Rows are points. A path goes straight from each point to the next, and from the last back to the first. The post is the endless flat space through its rows: a point in 2 columns, a line in 3, a plane in 4, and so on, so that a path can go around it. How many times does the path go around the post? Going back the other way cancels.
(in the rows, 128 means zero)

Post:
[[138 124]]
Path (26 x 2):
[[107  95]
 [104 139]
 [135 142]
 [170 146]
 [154  99]
 [ 91  91]
 [144 103]
 [171 122]
 [165 171]
 [127 141]
 [ 80 110]
 [158  71]
 [198 124]
 [147 151]
 [118 160]
 [ 86 144]
 [127 181]
 [198 136]
 [166  73]
 [106  84]
 [150  98]
 [134 106]
 [108 126]
 [126 169]
 [163 138]
 [163  88]]
Times around: 1

Post, 5 rows:
[[ 99 154 146 124  96 113]
 [ 77 140 144 110 112  83]
 [134 104  97 152 159 164]
 [165  91 123 134 171 164]
 [138 108 110 139 127 122]]
Path:
[[123  76  48 183 187 131]
 [ 66 132  92 176 130 110]
 [115 117  83 127  98  49]
 [140 118 161  96 157 147]
 [ 99 128 112 135 112 122]
 [145 124 144  87 175 146]
 [118 142 136 114 129 123]
 [123 109 104 125 118 103]
 [117 104 121 131  90  83]
 [144  86 132 106 158 166]
 [133  91 115  98 153 107]
 [154  95 191  82 125 120]
 [150  96 185 100 164 140]
 [127 125 111 132 118 171]
 [145 100  54 127 143 111]
 [122 162 154 119 113  82]
 [ 91 100 141 147 161 104]
 [118  73 200  98 199 138]
 [ 99  81  89 191 182 187]
 [145 122 138 145 113 104]
 [162  80  76 153 173 131]
 [189  60  95  98 168  88]
 [118 126 117 132 113  63]
 [ 94 124 109 169 152 150]
 [145  87 134 132 165 143]
 [127  78 106 133 175  73]]
Times around: 0

Post:
[[ 87 130 118 162 130 123 123 105 140 120 150]
 [154 138 117  93 130 148 139 138 185 149 120]
 [148 136 122  79 182 131 105 134 165  98  77]
 [ 74 126 117 176 158 121 128 152 132  96 148]
 [ 82 112 113 138 136  87 174 157 111 106 117]
 [135 154 143 113 148 110 123 151 121 133  71]
 [135 110 148 156 154  96 146 111 131 108 175]
 [ 61  76 150 150 151  90 129 133 136  98 146]
 [146 140  95 126 131 168 126 142 121 157 124]
 [166 128 120 109 119 183 132 145 144 126  90]]
Path (28 x 11):
[[141 171  87 129  96 144 136 171 104 165  71]
 [138 133 108 142 176 127 115 134 147 100 117]
 [175 123 168 100 182 103 124 157  89 144  85]
 [147 101 124  93 187 148 164 169 147  99 116]
 [112 132 168 103 141 126 157 159 121 125  92]
 [125 215 108  98 150  53 127 151 138 156  93]
 [123 119 117 145 105  79 153 153 146 155 155]
 [ 75  97  89 164 129 149 142 173 151 100 134]
 [ 75  81  99 108 108 193 114 129 161 150  97]
 [104  38 137 118 141 197 127 107 175  99 160]
 [124 151 172  85 173  65 115 112 106 117  93]
 [116 133 117 170 108 144 132 145 121  95 119]
 [138 105  81 157 132 160 126 182 119 118 106]
 [102  46 167 121 109 139 161 119 179 151 154]
 [109 123 167 165 171 171  74 147  58 145 113]
 [107 149 166 119 167 102 112 141 130  84  94]
 [ 98 134  87  98  80 133 151 105 187 163 168]
 [121 147  89 125 132  98 135 152 144 151 124]
 [ 64  97  81 103 121 110 151 155 124 149  91]
 [ 81  61 147 126 130 131 155 141 181 116 145]
 [117 106 120 117 195 173 114 111 126  30 128]
 [ 66 132 138 138 186  74 109 184  83  91  79]
 [111 136  85 219  97 181 105 121 116 131 187]
 [111 122 124 158 182  97 106 120 139 149 180]
 [166 111 163 132 191 136  81  85 199  66 134]
 [146  65 152 129 183 155 136 130 174  70 172]
 [179 126 165 113 109 150 151  94 114 172 149]
 [121 196 139 114  88  92 114 113 118 201  92]]
Times around: 5

Post, 17 rows:
[[106 113 160 102 106 111 202 129 139  98 138 154 137 134 111 110  95 103]
 [127 147 132  89 177  87 118 198 123 105  89 106 117 123 192 127 150 138]
 [112 146  88  73 112  95 135 127 144 164 107 101 154 167 100 140 139 154]
 [162  76 158 111 146 152 113 113 124 176 106 125 155 113 211 109 127 119]
 [113  81 106  68 135 115 141 129  92 140 155 121 173 126 108 141 143 123]
 [131 113 117 106 122 166 100 130 104 156 165 132 127 109 147 118 130 130]
 [ 68 118 163 133 129 139 149  79 130 149 132 149 171  45 147 110 143 137]
 [157 111  95 116 100 117 106 124 191 163 140 103 163 133  79 146  85 177]
 [128 178 134 172 112  96 167 128 144 124 137  84 123 135 105 121 138 145]
 [127 161  94 118 128  98  90 171 164 117 140  97 140 154 139  55  96 140]
 [ 75 154  88 102 127 108 140 168  90 107 126 107 134 136 183 112 116  73]
 [ 76 124 168  70 150 122 132 121  88 141 124  86 133 108 139 127 108 145]
 [169 129 106 142 133  98 147 108 200  89 124  97 100 175  74 101 105 130]
 [170 118  97 112 145 114 135 131 110 154 118 152 117 111 138  53  85 124]
 [145  71 141 139 152  92 136  84 102 134 144 154 115 141 156 108 125 164]
 [145 141 145 128 139 140 132 144  88 140 139 158 151 134 107 113  97 142]
 [140 105 160 147 143  89 109 138 141 137 119 129 110 146 118 120 132 131]]
Path, 23 rows:
[[134 148 115 130 113 171 121 101 100 177 169 148 141 108 158 114 127 111]
 [115 147 114  88 143 159 148 136 121 141 111 140 110 127 114  70 118  56]
 [151 129 163 144 176 117 195 139  63  97 119 156  98  58 118 113 132 151]
 [167 112  88  87 121 133 140 134  77 150  80 134 132 158 150  58  76 134]
 [113 119  92 113  92 166 144 133 126 154 153 150 146 163 180 131  95 119]
 [134 134 141 102 130 229 135 110  87 207 135  78 123  89 159  68  75 115]
 [ 50 150 167 144  84 140 134  69 100 115 130 150 149 121 151 128 130 193]
 [127 157 145 143 122 101  80 148 177 132 129 184 158 122  50  93 111 155]
 [126 122  90  60  78  93 200 167 181 137 153 123 175 187 133 129 101  81]
 [121 130 139 102 166  76 181 154  89 104 151 115 109 120  73  91  76 182]
 [126 135 147  67 150 144 114 128 158 171 129 103  83 195 120 114 112 127]
 [ 88 130 131 146 151 112  61 146 153 163 178 102 159  53 154  87  93 118]
 [107 117  71 113 125 114 195  85 102 162 129 144 106 103 120  92 107 141]
 [ 72 108 181  90 153  90 155 133 100 116  93  93 111 106 186 115 180 148]
 [143 165 219 154 104 129 103 114 122 167 138 106 194 136 115 121 112 175]
 [150 106 131 130 109 127 157  97 174 141 164 119 129  81  78 178 136 133]
 [ 56 137 115 136 142  67 154 135 148 106 130 114  60 150 133 148 129  96]
 [183 111 147 100 166 123 105 166  93 170  82 119 155 170  83  83  64 153]
 [164  83  90  67 116 105 125 129 120 186  70 134 187 146 192  90  81 141]
 [ 75  89 120 127  84 106 123 138 153  86 150  89 138 111 215 131 100 152]
 [  8  97 188 119 112 117 147  96 100 170 146  81 135 131 183 149 151 157]
 [ 48 165 125  99 144  44 171 175 156  99 125 134 123  84 124  85 137 127]
 [ 93  82  76  65 151 106 126  90 144 121 133 159 151 114 169 102 175  47]]
Times around: 2

Post (17 x 18):
[[143 113 182 159 163 109 112 161 120 141 120  77  83 126 145  55 163 134]
 [ 87 109  91  90  97 103 142 122 103 104 121 149 154 132 117 133 108 121]
 [129  98 112  99 111 122 135 123 119 118 166 122  85 184 124 124 118  76]
 [122 141  95 148 185 109 134 154 130 166 148 143 105  74 119  88 135 169]
 [146  96 125 113 152 126 182  93 118 141 158 102 148 118 167 113 120 147]
 [118 101 123 111 128 105 101 147 146 123 187  82 121 107 152 166 101 138]
 [116 151 119  91 172  92 146 136 133 110 125  77 141 117 111  90 140 156]
 [101 102 100 142 156  92 125 126 135 126 132 126 123 132 140 161 127 106]
 [127 157 118 133 119 114  72 107 158 102 165 100 173 123 122 188  88 113]
 [134 106 132  95 134 174 110 105  88 148 138  64 151 143 144 149  94 118]
 [142 156 110 143 161 123  86  86 101 141 103  97 107  96 110 152  85 113]
 [121 142 138 134 151 137 106 134 136  86 179 122 126  90 158 161 145 114]
 [157 104 148 111 165 132 114 136 116 106 112  49 118 167 188  76 123 142]
 [148 165 124  90 111 114 126 117 139 131 177 118  86 173 152 158 119 156]
 [177 104 100 151  90 157 134  62 186 125  88 135 125  91 136 186 157 144]
 [ 94  91 160 113 131 126  87 164 197 151 130 154 119 106 118 120  67 147]
 [186 130 149 127 130 113 136 155 132 136 118  99  80 143 147 136 119 128]]
Path:
[[171 157 103 156 190  49 172 101 140 135 125  62 124  68 131 103 176 137]
 [127 127 134 157 153 139  96  94 177 132 194 171 141 118 137 135 110 115]
 [155 131 108 133 212 148 129 125 101 112 144 104 167 101 160 134  99 152]
 [153 104 171 133 125 112 137 158 193 106 135 103  61 121 115 147 112 128]
 [156 105 111  97  89 134 168  83 167  82 150  88 137  97 135 149 145 126]
 [123  87 136  52 117 173 140 109 224 146 143 108 119 156 161 126  87 143]
 [128 147 165 157 160 135  70 164 109 116 129 111  94 128 152 160 156  85]
 [125 129  93 102 151 147 131 121  85 116 215 168 135 101 142 159 101 117]
 [110 112  97 153 129  99 100 119  94 139 144 129 174 134 124 188  96 113]
 [122  98 128 150 131 101 105  79 165 122 160 150 112 140  98 134 136  54]
 [138 135 135 123 216 122 167 133 108 124 198 140 143 118 164 122 128 115]
 [119 111 141 118 146 139 125 101  75 114 141 113 109 158 119 108 138 111]
 [143 129 163 126  79 148 116 120 216 116 109  67 152 150 104 120 135 173]
 [123 199 104 116 174 127 111 127  81  97 147  86 150 106 134 129 119 120]
 [112 182 110 183 190  38  82 130 210 163 135 147  84 105 101  51 115 130]
 [130  80  95  72 109 122  93 109 113 159 145  74 138 127 170 211  71 163]
 [112  96 148 123  99 129  94  72 158  88 116 176 138  82 133 142 102 154]
 [142 121 119 115 134 191  90 125 198 117 184 109 131 132 103 143  88 136]
 [134 141  73 130 146  76 138 128  88 118 180  84 154 109 146  97  88 144]
 [108 169 120 154 114 104 109 119 110 156 155  61 164  63 120 161 112 123]
 [144 186 131 143 139 103 136 107 130 146 135 105 160  40 106 141 182 143]
 [142 173 105 105 206 144 101 116 119 109 100  93 118 133 111 120 136  85]
 [150 141 147 158  70 117 142 106 153 153 118 111 110 107  91 161 195 100]
 [100 174 121 135 142 137 117 132 109 136 174  80 150  72 130 152 128 134]
 [112  85 148  79  90 100  98 122 126 115 157  63 102 160 119  63  91  95]
 [139  91  95 111 129  94 159 168 120 132 139 134 134 142 158 131 120 130]
 [166 133 174 129 146 147 106 109 166 137 170  81 132 100  61 143 140 120]
 [ 99 128  53 104 150 137 122  55 133 119 133  44 189 111  83 249 133 134]
 [124  48 139 102 101  91 184 104 113 134 111  70 173 146 169 135  66 126]
 [ 89 116 102 150 120  95 138 118 115 121  88 118 129 163 126 158 198  91]]
Times around: 4
